Every row gives one point. A path goes straight from each point to the next, and from the last back to the first. The post is the endless flat space through its rows: a point in 2 columns, a line in 3, a plane in 4, and so on, so that a path can go around it. How many times does the path go around the post? Going back the other way cancels.
In the rows, 128 means zero.

Post (2 x 3):
[[117 135 159]
 [105 115  91]]
Path:
[[126 109 195]
 [ 86 108 128]
 [ 84 152  98]
 [124 159 132]
 [136 135 133]
 [116  97  71]
 [140 132 131]
 [143 104 173]
 [ 99  73 112]
 [ 95 127 125]
 [ 99 138 112]
 [119 135  96]
 [126 119 115]
 [127  99 169]
 [ 90  82  98]
 [ 74 141 191]
 [ 99 162 126]
 [136 154  92]
 [140 133 137]
 [133 140 150]
 [127 119 130]]
Times around: 3

Post (10 x 11):
[[132  90 122 115 171 151 158  85 143 107 150]
 [100 154 129 155  92  81 200 170 147 120 137]
 [159 129 164 132 127  97  98 139 178  98 147]
 [141  93 136  93 160 179  96 171 109 107 131]
 [103 116 106 158 131 147 134  86 140  93 133]
 [110 123 127 161 122  99 160 150 209 151 139]
 [118  82 111 109 127 174 141  99 125 105  64]
 [116 138 145 124 104  93 131 111 127 133 157]
 [140 115  90 110 127 119 121 108 145 106 154]
 [103 111 103 129 188 103 138 156  36 107 132]]
Path, 23 rows:
[[131 114 138 125 101 140 129  99  92  91 143]
 [170 110 137 115 158 133 124 103 103 128 169]
 [124 136  72  88 176 141 156 108 119 122 145]
 [111  86 116 117 185 119 166 152 170 114 111]
 [114  86 129 108 153 106 129 195 128 120 121]
 [179  89 104 117  91  69 128 163 174 124 118]
 [118 139 100 110  73 137 143 122 148 177 164]
 [ 96 123 102 128 132 135 141 103 110 146 131]
 [133 113 166 112 108 142 114 105 121 144 164]
 [114 108 108 147 117 105 152 133 151 106 169]
 [ 91 107  85 128 121 116 101 109 152  77 127]
 [125 120 131 118 153 110 172 121 138 111  94]
 [123 129 140 135 148 128 151 101 143 175  85]
 [170 122 153 137  80 111 129  91 146 114 103]
 [140  84 174 109 106 104 104 119 160 130 130]
 [132  83 101 110 164  99 120 131 165  72 126]
 [104 110 124 148 157 132 163  89 158 104 103]
 [133 131 100 155 107 113 137  58 148  82  96]
 [139 117  92  85 107  89 126 107 108 149 175]
 [134  83 126 149 149 150 108 158 152  75 158]
 [113 108 143  86 163 100 124 108 130  95 132]
 [119 116 133  98 141  99 129 167 143 135 114]
 [103  81 102 107 100 120  96 131 130 124 151]]
Times around: 1
